Every row gives one point. Any point is a mix of the corners, with weights that add up to 1. It lies inside the corners' shape when no weight is negative. Is each point inside? If not, which corners have a negative weight?
In the rows, 128 means zero.

Corners:
(1): [147 146 121]
(2): [198 109 158]
(3): [ 93 136  83]
(4): [173 127 107]
Points:
[111 135  92] => inside
[134 135 117] => outside (4)
[150 130 103] => inside
[122 149  96] => outside (2)
[186 108 143] => outside (1)
[165 123 123] => inside

Corners:
(1): [127 112 136  79  64 150  64 153]
(2): [148 103 103 166 142 134 133 145]
(3): [ 99 143 122 159 139  85 163 163]
(4): [121 110 161 165 134 159 165 151]
(5): [139 161 134 165 119 138 120 140]
(6): [ 78 147  91 157 136 137 142 147]
(7): [137 138 132 113 133 149 156 133]
(8): [120 116 144 150 112 138 159 102]
(9): [128 107 157  79 112 155   7 120]
Points:
[136 117 141 134 117 128 128 146] => outside (6)
[106 138 121 153 132 115 146 152] => inside
[127 118 137 131 126 131 143 142] => outside (5, 6)
[123 118 144 120 117 143  88 125] => inside
[145 110 151 118 110 156 110 122] => outside (3, 6)

Corners:
(1): [109  90  93 173 133 100  68 137 165  52  94]
(2): [130 109 107  95  71 157 129 133 108 155 153]
(3): [172 116 156 123 122 151 134 113 100 155 138]
(4): [120 169 164 106  96 178 106 129 152 142 138]
(5): [ 80 143 181 160 119 170  81 108  61 127 171]
(6): [ 90 112 128 132 132  95  76 143 100 106  55]
(7): [105 112  98 205 103  97 104 153 142 124  68]
(8): [101 111 128 110 151 148 185 152 108 144 113]
(9): [ 98  99 122 157 101  39 122 147 160  81  89]
(10): [137 194 118 133 103 154 112  67 108 124 155]
(11): [138 171 124 140 109 138  82 168  91 108 142]
(12): [133 149 125  98 134 148 121 123 129 197 179]
Points:
[100 139 116 154 121 118  95 135 136 119 114] => outside (2, 3)
[119 121 125 135 108 121 117 153 150 132 103] => outside (5, 10)
[110 119 122 160  95  83  90 135 134  89  95] => outside (8, 12)
[140 141 102 154  73 106  69 131 159  85  82] => outside (5, 8, 12)
[114 111 121 154 132 112 126 121 157 125  83] => outside (2, 5, 11)
[111 118 130 128 120 139 137 124 133 138 133] => outside (6, 11)
[125 145 139 124 111 137 123 130 107 151 131] => outside (1)
[106 130 121 144 112 123 106 140 128 114 116] => outside (3)
[102 121 140 128 134 133 133 126 130 132 109] => outside (2, 11)

Corners:
(1): [147 117  92  94 117 110 107  59 140 129 121 182 156 124]
(2): [ 77 153 131 172 114 105 147 104 107 125 137 142 163 135]
(3): [ 70 127  88 104 148 128 109 143 169 141  98  84 117 176]
(4): [142 110 158  79 113  99 105 174 120  92 133 124 105 111]
(5): [117 168  87  96 155 122 102 145 110 146 167 144 172 137]
(6): [131 144 113  88 122 103 120  92  92 109 116 142  95 142]
(7): [158 130 147 109 121 129  48  94 100 119  58 135 246 145]
(8): [164 169 162 140  71  91 144  76 113 160  75 111 144 123]
(9): [103  93 118 129 140 195 127 123  66 163 143 144 119  84]
(10): [126 123  85 125 148 112 129 148 106 115 113 130  91  78]
(11): [176 148 113 148 141  77 113  70 127 114 128 132 128 149]
(12): [147 105 148 123 118 127 108 119  85 143 102 214 165 146]
(13): [128  97  72 134 102 176 112 166  75 144 110 110 163 159]
(14): [132 116  83 132 157 188 152 123 109 114 117 156 156 136]
(15): [114 103 146 129 134  89 166 112 100 131  95 111 176 119]
Points:
[127 140 119 122 126 119 118 119 105 138 124 150 157 135] => inside
[122 123 110 144 119 134 132  91 107 143  84 128 149 140] => outside (4, 5)
[142 127 120 124 131 115 115 109 111 123 123 136 134 128] => inside
[113 118 136  84 103 124  98 180  69 136  90  92 122 132] => outside (1, 2, 11, 14)
[ 94 137 127 137 128 122 136 106 128 134 121 137 169 111] => outside (6, 11, 12, 13)
[126 142 107 162 138 133 124 121  95 148 102 115 173 142] => outside (1, 4, 6)

Corners:
(1): [101 132 121  99 109 120 152  57  95 119 136 147 127  90 127 123 115 135
 101 155]
(2): [132 126 136 129 165 103  84 135 142 133 127  74 154 146 123 157 140 173
 127 152]
(3): [119 160 133 155 128 114  82 160 208 162 141 121 153 161 159 143 120 149
 130 168]
(4): [ 79 132 148  87 140 138 161  85 102 120 110 119 142 123 118  86 110 122
 128  85]
(5): [103 124  90 125 185 139 176  88 102 127 148 149 100  96 125 128 136 142
  96 107]
(6): [118 155 108  67 142 174 174  95 112 164  69 169 151 105 148 111 158 133
  99 178]
(7): [186  99 102 180 143 112 139 122 143  48 155  87 124 128  82 127 117 134
 140 102]
(8): [107 146 194 137 134 141 132 156 174 132 104 140 156 161 166 109 174 202
 116 170]
(9): [149 111 107 188 125 107  88 151 163 158  99 105 167 127 137 150 147 174
 132 117]
(10): [109 109 119 135 127 111 175  79 153 102 131  75  70 110  89 170 122 120
 121 108]
(11): [126 133 142 167 144 110 113  93 149  55 158 104  91 141  66 195  99 140
 171  82]
(12): [108 100 115 115 134  98 164 112 114 104 124 142  71 128 122 128 114 106
 160 125]
(13): [ 65 158 129 129 115 109  97 154 170 144  97 106 160 170 143  99 196 181
 129 157]
(14): [117 130 144 128 120 129  98 200 158 132 137 100 142 152  88 146 147 185
 121 121]
(15): [113 142 153 109 144 111  71 177 177 142  75 148 153 145 153 107 182 150
  86 146]
(16): [ 57 107 130 103 136 166 167 110 102 102 111 134 111  78 148 131 139 112
 126 159]
(17): [119 154 133  59 125 128 181 103  94 135 107 148 141  71 184 118 195 119
 125 145]
(18): [126 162 142 142 147 161 138 106  87 166  93 132 118  62 132  98 181 145
 115 178]
(19): [115 128 158 159 129 138 106 163 120 135 123 126 156 181 130 146 157 135
  87 148]
(20): [128  77 138 149 145 101 120 109 173 110 155 110 133 143  81 178 141 123
 164 107]
(21): [ 90 128 130  62 113 203 152  74  90 138 115 154 112 104 190  93 148 125
 109 143]
Points:
[108 129 132 113 137 131 143 112 133 112 124 125 120 116 127 126 140 139
 130 134] => outside (9, 19)
[100 183 155  87  92 172 124 168 122 125  81 178 141 124 190  92 193 147
 109 218] => outside (2, 4, 5, 9, 10, 20)
[114 121 133 135 135 123 132 119 142 116 129 123 127 127 121 134 141 138
 128 126] => outside (2, 6)
[115 125 129 128 135 132 138 110 128 124 125 119 125 118 122 133 141 141
 129 134] => outside (15)
[128 126 123 120 140 139 154  89 123 120 134 119 129  93 121 148 131 143
 130 126] => outside (12, 13, 15, 19)
[112 130 132 122 137 131 132 125 135 135 117 124 135 125 133 128 148 145
 116 143] => outside (11)
[ 99 135 168 105 123 138 114 135 112 140 109 137 140 123 152 119 129 139
 126 139] => outside (5, 6, 7, 10, 13, 20)

Corners:
(1): [149 100 165 157  94 149 108 100 182 106 164 123 165 190 181 106 126 105
 121  81]
(2): [121 125  99 122 172 137 140 171 144 110 102 131 160  92  98 161 122 149
  88  88]
(3): [148 112 156  98 136 109 151 114 187 138 169  77  98 111 173 143 112  95
  89 102]
(4): [151 108 112 152 132 106 187 158 137 105 109  85 115 160 168 148 112 175
 143 118]
(5): [120  86 162 121 134 158 132 141 116 111 149 113 152  92 109 154 130 137
 125 172]
(6): [174 144 150 111  84  89 173 102 114 158  90 128 129 106 139 157 184 175
 130 120]
(7): [149 157 130 155  91 108 129 132 141 105 140 153 128 110 129 132 147 169
  70  93]
(8): [ 81 173 198 143 148  84 195  97 130 163 197 160 142 183 137 171 123 156
 107 111]
(9): [147 160 149  93 123  88 192 163 124  90 123 128 165 117  98 154 108  97
  89 157]
(10): [ 99  94  98 102  98  78 127  97 177 143 159 115 132 158 176  86 148 151
  83 117]
(11): [160 111 176 165 161  74 109 118 142 152 119 152 164 166 164 148 192 127
  93 122]
(12): [159 119  96 161  87  97  94 105 124 116 133 131 135 130 127  98  96 134
 141 108]
(13): [ 79 148 120 168 166 116 123  77 133 113 147  68 131 156 176 111 137 145
 157 164]
(14): [145 165 173 162 151 146 167 107 186 163 133  86  82 142 105 135 159  88
 151 164]
(15): [ 99 169 128 117 133 170 185 133 111 155  82  99 108 150 171 150 130 147
  69 162]
(16): [123 115 146 178 107 115 139 133 130 179 130  80 147  98 168  95 148 159
 118 137]
(17): [ 82 128 137 106 132 139 108 162 168 108 142 106  91 155 176 144 125  92
 124  90]
(18): [122 153 182  99  88 125  93  94 183 143 149  63  89 160 131 101 101 129
 142 162]
(19): [131  98 134 156 106 119 106 135 123 135 140  63 137 171  99 121 156  95
 107 118]
(20): [108  95 191 136 104 104  89 104 167 139 105  89  83  98 124  82 135 116
 124  94]
(21): [155 167 109 113 172 114 181 137 125 123 151  99 100 140 126  89 189 148
 128 147]
Points:
[130 131 134 143 117 114 128 116 142 129 137 108 127 139 143 119 126 132
 125 124] => inside
[124 139 165 134 148 123 168 135 137 135 140 111 127 135 143 155 141 131
 107 126] => outside (10, 12, 18)
[128 136 137 130 124 102 135 115 146 122 134 116 131 154 149 126 135 133
 108 111] => outside (5, 14, 16)
[150 138 162 177 102  90 149 109  90 120 135  97 147 161 137  87 133 177
 138 165] => outside (2, 3, 6, 10, 14, 17)
[130 123 139 132 124 117 133 123 148 132 127 102 123 127 140 122 140 132
 115 126] => outside (8)
[146 105 156 129 114  94 122 133 154 127 146 124 139 140 133 129 141 127
 109  97] => outside (13, 14, 15)

Corners:
(1): [131 148 158 133 131 183 103 183 154 131 131 135  49 148 109 159 112  88
 182  58]
(2): [124 123 175 118 124  95 140 123  80 149 129 135 137  93  69 157 107 142
 186 208]
(3): [124  74 156  96 161 128 109  97  66 172 129 135 144 124 138 129  70 166
 158  76]
(4): [181 114 129 131 126 146 101 155 124 111 182 115  84 134 146 109 191 152
 126 103]
(5): [103 127  78 103 130 124  62 125 122 149  86  98 147 130 213 131  96 148
 134 146]
(6): [145 114 122 109 117 127 131 104 147 125 128 115 171 129  66 156  82 192
 144 138]
(7): [119 116 142 140 154 132  83 114 135 121 113  94 121 101 130 136  91 122
  77  97]
(8): [153 127 154 121 127 176 155  91 189 167 110  74 118 124 104  95 118 150
 141 142]
(9): [139 173  86 161  81 137 134  30 114 165 125 108  69  98 170 154  92 104
 149 131]
(10): [114 131  62 116  80 132 175  45  85 149  45 116 148 115 140 141 133  98
 127  95]
(11): [164  58 109 112 165 152 120 111 163  66 119  95 149 199 123 140 159 115
  87 136]
(12): [108 160 145 145 131 134 118 167 161  60 164 128  76 131 188  84 135  38
 106 125]
(13): [ 97 117 139  74  91 168 133 162 142 124 146  91  86  81 124 106  99  89
 145 132]
(14): [119  77  86 134 124 130  99  80 158 116 128  82 158 158  89 107 186 189
 116 152]
(15): [129 113  88 117  91 175 143  99 132 123 149 120 159 131 176 156 201 146
  94 120]
(16): [167 147 154 139  82 128 101 120 164 136 146 154 115 108 147 121  98  82
 133 143]
(17): [152 102  86 131 153 158 136  97 135 140 145 125 157 117  92 132 122 119
 146 137]
(18): [145 118 152 141  98 133 144 151 171 105 131 165  58  65 169 143 151 154
 145 136]
(19): [121 107 147 125  90 222 115 149 109 121 111 111 127 154 111  81 111 128
 135 146]
(20): [134 150 139  88 122 142 130 104 152 107 147 163 101  97 102  98 121 125
 109 175]
(21): [137  92 169  97 137 152 113  70  97 138 139 132 139  76 139 105  88 152
 204  89]
Points:
[131 117 124 117 118 152 125 105 123 136 121 112 132 126 125 124 118 131
 136 124] => outside (18)
[139 125 124 127 117 157 129 112 142 127 131 117 105 126 127 123 125 119
 124 114] => outside (2, 5, 21)
[133 102 132 112 137 160 113 141 162 104 140 104 110 126 112 106 131 138
 132 128] => outside (2, 3, 9, 10, 15, 16)
[140 117 127 130 109 155 140 108 139 124 131 113 126 120 118 132 141 125
 137 130] => outside (3, 5, 20)
[137 120 133 109 142 133 122 130 137 116 119 131 107 119 136 124 113 100
 120 130] => outside (6, 9, 14, 15, 19, 21)
[132 120 115 130 108 147 122 137 119 120 127 124 100 131 168 141 130  95
 135 125] => outside (6, 7, 8, 14, 20, 21)
[120 136 138 124  96 144 122 108 122 137 133 120  99  88 163 107 116 118
 138 136] => outside (1, 6, 11, 17)
[134 113 128 125 118 142 123 116 130 130 127 118 121 118 134 133 125 135
 140 128] => outside (20)

Corners:
(1): [130 105 188 122 182  99 122 123 136 118 150 117 148  48 115 100 121  89
 128  99]
(2): [189 157 104 136 176 141  84 142 159 130  63 132 144  97 147 145 102 105
 131 158]
(3): [124 113 132  84 119 122 138 161 167 132 168 182 196  79 128  83 108  85
 164 126]
(4): [132 111  80 118 121 150 170 136  84 130 160 148 131 135 122 170 136 116
  87 113]
(5): [187 110 130 112  87 121 198 107 144 168 173 148  82 116 139 106 126 153
  80 124]
(6): [113  96 180 141 128 105 105 129 156 110 156 177 179 102 157  97 151  96
 127 161]
(7): [108 120 186 109 144  87 133 151 186 136 194 153 132 133 184 137 117  60
 128 116]
(8): [136 186 152 124 151 107  95 169 114 135  72 122 194 101 132 121 139 114
 120 135]
(9): [133 147 135 139 160 137  94 100 108 137  76 101 184 124 170  87  75 105
 136 132]
(10): [170 123 144 109  91 134 161 101 128 139 208 133 117 113 129 145 141 159
 162 142]
(11): [121 164 119 127 171 136 107 154 141  97  61  95 101 119 132  94 119 105
 160 148]
(12): [132 153 113 124 175  54 106 122 135 103 110 140 177 119 118  99 103 112
 136 156]
(13): [126 145 133 175 150 100 130 130 132 158  61 128 142 102 134 129 102 104
 163 150]
(14): [121 187 137 143 152 132 136  87 159 101  67 127 163 105 122 130  96  97
 127 130]
(15): [147 132 149 150 127  78 143 153 141  79 153 147 183 101 165  96 127  68
 160  92]
(16): [170 116  92 109 111 135 135  99 155 189 186 129 106 116 116 123 197 116
 125  88]
(17): [126 112  79 114 106 125 153 119 158 161 168  91 116  88 175 154 158 156
 105 111]
(18): [134 141 129 106 121 101  69 119 147 108  36 113 128 101 130 136  96 105
 148 129]
(19): [168  69 125  92 133 130 204 119 155 151 156 129 103 137 145 153 179 185
 109  97]
(20): [122 157 138 115 149 104 108 108 125 143 132 195 133  74 191 114 133 105
 155 120]
(21): [140 109 119 144 105 148 134 117 160 158 178 143 112 111 124 126 125 200
 107  60]
Points:
[143 145 127 125 138 115 120 127 139 129 117 129 143  99 140 124 116 108
 137 123] => outside (6, 19)
[153 139 122 132 137 124 140 116 139 136 117 103 124 120 127 141 123 133
 121 117] => outside (3, 6, 20)
[143 127 136 124 129 125 135 124 140 136 132 132 135 104 144 122 128 119
 130 116] => outside (12)
[134 132 139 120 140 108 127 126 146 133 141 148 142 102 149 118 123 112
 134 120] => inside
[140 121 138 125 117 103 145 109 124 119 165 133 152 111 146 114 148 129
 122  97] => outside (2, 3, 7, 11, 13)

Corners:
(1): [119 163  91 108 139 157  99 128 193  92 139 168 174 171 131 174 142  79
 138  63]
(2): [158 140 136 153 116  86 177  51  53 152 113  86 122  95 163 177 120 158
 117 161]
(3): [115 139 164 146  89 133 129 143 149 122 110 136 136 151 103 114 191 196
 136 148]
(4): [139 149 145 118 139 123 166  81 123 147 101 143  87 126 120  94 115 132
 137 172]
(5): [170 115 138 127  68 154 110 153 170 166  89 114 178 126  82 142 136 180
 156 139]
(6): [141 123 133  95 135 119 210  73 102 150  83  79 141 115  87 105 118 140
 128 151]
(7): [151 112 161 164  83 169 116 144 130 116 160 123 161 147 139  91 157 162
 150 144]
(8): [107 182  96 101 157  83 137  75 101 173 146  83  66 152 107 102  92 105
 128 150]
(9): [184 170 156 163 149  84 166  87 115 150 136  69 113 129 111 120 162  88
  91 161]
(10): [139 132 120  84 144 117 146 166 161 138 129 198 162 195 102 192 106 124
 114  69]
(11): [164 145 128 154  57 120 100 165  79 101 103 132 160 138 132  90 162 176
 142 114]
(12): [131  97  81 121 129  82 146  98 152 107 141 186 111 176 107 188 113  62
  94  28]
(13): [100 142 123 126 111 107 127  69  63 210 127 117 115  92 109 123 145 109
 127 130]
(14): [109 142 152 150  95 155 127 134 133 105 129 136 132 120  79 136 119 112
 114 137]
(15): [153 129  91  79 129  50 157  64  84 161 156 126 116 100 123 126 129 144
 105 177]
(16): [140 141 112 138 142 121 135 149 111  94 126 159  91 170 157 185 150  82
 165 133]
(17): [133  91 127 161 148 157 117 189 151 142  99 135 140 101 121 103 145 179
 164 157]
(18): [168 159 143 105 130 121 186  84 112 157 155  81  91  90  98 132 149 156
 145 122]
(19): [111 128 181  99 107 123  75 162 129 131 113 110 107 129 142  99 132 139
 169 142]
(20): [152 140  97  98 118 145 168 124  87 148  99  96  90  94 147 122 162 131
  94 142]
(21): [ 64 163 147 137  71  97 142 164 162 123 132 130 173 123 111 113 121 121
 145 118]
Points:
[142 135 130 121 133 120 145 106 118 147 124 119 117 132 117 138 136 127
 128 135] => outside (11, 21)
[136 136 127 128 118 122 132 127 123 137 127 131 123 130 123 131 139 133
 134 130] => outside (6)
[119 158 126 128 133  96 132 109 120 140 139 135 112 143 117 140 133 110
 128 122] => outside (5, 6, 7, 20)
[132 140 131 123 124 108 142 125 128 137 125 130 118 140 104 127 136 128
 134 131] => outside (1, 2, 7, 20)
[134 139 130 125 118 121 139 114 122 145 122 121 129 124 115 123 136 133
 127 132] => outside (16)
[134 158 134 124 111 102 140  83  94 157 127  88 117 115 121 103 137 131
 119 166] => outside (10, 12, 16, 17, 18)
[135 136 127 123 121 119 141 112 127 142 128 123 124 132 114 135 130 127
 130 133] => outside (11)

Corners:
(1): [168 150 132 157 121 186 150 128 161 111 115 101  82 182 148 122 133 127
 156  86]
(2): [114 111  65 106 119 136  97 145 158 140 200 156 115 178 163 122 145 187
 145 160]
(3): [148 144 169 158 154 124 174  87 115 168 113 131  91 157 115  95 152 132
 160 107]
(4): [147  91 152 110 130 145 155 156 146 128 123 118 166 208 138 145 110  91
 158 153]
(5): [146 159 144 141 134 137 157 109 168 121 126  76  40 142 106 120 118 117
 163 121]
(6): [116 110  86 114  77  84 113 149 130 126 140 167 147 147 163 130 132 146
 115 110]
(7): [ 94 161 182 160 181 162 152 102 134 118  92 126  90 126 137 143 132 163
 134 103]
(8): [146 114 142 143 171 126 130 121 104  85 134  93 156 174 122  98 129  73
 130 140]
(9): [116 116 130 145 134 142 120  77 178 112 108 156  65 148 138 121 152 108
 185 110]
(10): [171 129 127 136 123 121  98  70 133 142 124 113 145 170 101 121 121 111
  88 116]
(11): [159 121  79  87 134 178 128 166  94 148 156 118 174 137 151 157  84  61
  83 124]
(12): [133 119 118 126 128 118 171  87 154 116 134 146  44 182 134 143 152 157
 133 113]
(13): [160 100 110 102 120 169  62 194  68 128 161 149 152 142 116 145  88  96
  80 121]
(14): [ 82 109 146 139  38  70  37  99 120 121 219 173  88 114 182 157 172 144
 107 157]
(15): [137 124 143 119 144 158 157  70 102 139 108  92 142 140 103 124 132 148
 154  78]
(16): [ 99  99 107  86 111 103  65 150 147 144 204 159 146 149 139 129 169 127
  91 105]
(17): [173 136 159 135 133 119 170  73 175 115 152 158  93 135 136 129 102 137
 173  80]
(18): [ 80  87 149 161 119 132 151  91 156 117 142 135  88 146 136 100 116 125
 133  94]
(19): [129  51 110 136 138 101 110 112 177 141 163 123  96 154 161 116 186 170
 131 145]
(20): [101  62 143  61 127 135  93 162 133 115 152 146 175 162 191  79 152 133
  89 172]
(21): [171 124 126 148 106 145 169 112 131 133 148 136 135 141  83 125 147 121
 136 134]
Points:
[136 120 134 128 129 134 132 111 146 126 145 134 111 153 137 127 134 134
 137 109] => inside
[146 117 112 109 125 147 109 148 120 128 158 116 161 149 142 133 120 118
 107 134] => outside (3, 9, 12, 18)
[146 101  97 127 105 124 108 110 140 129 163 144 131 160 128 138 136 124
 124 116] => outside (3, 5, 7, 20)
[145 127 132 141 130 130 141 122 137 130 141 123 107 161 128 132 126 121
 136 119] => outside (9, 15, 20)
[114 116 142 145 127 114  87 104 115 131 138 113 126 142 127 137 125  95
 119 117] => outside (1, 2, 12, 17, 20, 21)
[138 117 121 122 127 137 140 115 133 127 141 131 112 157 134 132 132 126
 126 118] => inside
[147 123 161 133 129 156 135 114 101 125 111 131 172 152 133 121 106  92
 125 114] => outside (2, 5, 12, 16, 19)
